Each row is a point. To make a cloud, some directions were put in groups of two or more. Within a group, all points are equally far from the middle, so they leave a hole (a ring in 2 directions, a hollow ball in 3). The other directions are filled evenly. Then the cloud was stretched, turned, moved and blurred a little. Count the holes, and give their numbers of directions, smallest first.

Cloud (22 x 3):
[[ 5.9 -1.1  0.0]
 [ 6.5 -8.7 -6.9]
 [ 3.0  3.9 -5.2]
 [ 4.2 -2.9 -1.8]
 [ 3.2  4.1  2.4]
 [-4.9 -4.4  4.3]
 [ 4.8 -2.7  2.5]
 [ 2.6 -0.4 -6.2]
 [ 1.2  7.9  0.9]
 [-3.1  5.6 -0.7]
 [ 7.6 -2.6 -5.4]
 [ 1.0 -7.6 -4.4]
 [-4.5  5.2 -2.5]
 [-1.0  1.0 -5.1]
 [ 1.2  7.0  0.9]
 [ 3.8 -0.3 -5.6]
 [-1.3  1.5 -0.4]
 [-5.5 -4.5 -1.7]
 [-4.9 -0.1 -1.9]
 [ 8.1  6.1 -4.8]
 [ 3.1  2.4 -4.3]
 [-2.0  0.0 -6.8]]
Holes: 0

Cloud, 29 rows:
[[-1.1 -2.1 -6.3 -1.1]
 [-2.8 -3.9 -1.3  6.9]
 [ 0.8 -1.9 -5.9 -1.5]
 [ 3.8  2.7  2.5  9.3]
 [ 4.4 -1.2 -4.7  5.5]
 [ 2.2  5.1 -4.0  1.6]
 [ 5.4  2.6  3.0  6.8]
 [-3.6  3.7  1.2  8.7]
 [ 1.4 -5.0 -5.4  3.3]
 [ 4.3 -5.0  3.6  2.7]
 [-2.0  4.3  7.2  0.4]
 [ 5.4  2.6  5.5  5.3]
 [ 5.0 -2.0 -3.0  6.5]
 [ 0.9  4.1  5.3  9.0]
 [ 2.1 -0.1  7.2 -0.9]
 [-5.9  1.2 -1.8 -0.1]
 [ 0.9 -5.0 -5.3  4.4]
 [ 0.6  6.9  1.9  7.4]
 [-0.3 -5.3 -4.3  0.5]
 [ 2.4 -5.6 -1.5  0.2]
 [-3.1  7.1  2.3  4.8]
 [-4.1  6.1 -3.3  3.9]
 [-1.2  7.6  2.6  6.0]
 [-3.2 -0.5 -3.8 -2.7]
 [ 1.4 -4.5 -2.1  7.6]
 [ 2.8  0.2  6.1  8.9]
 [ 4.0  1.8 -5.0  2.4]
 [ 0.1 -5.2  4.8  1.7]
 [-5.0  0.4  4.3  0.2]]
Holes: 1 (4)
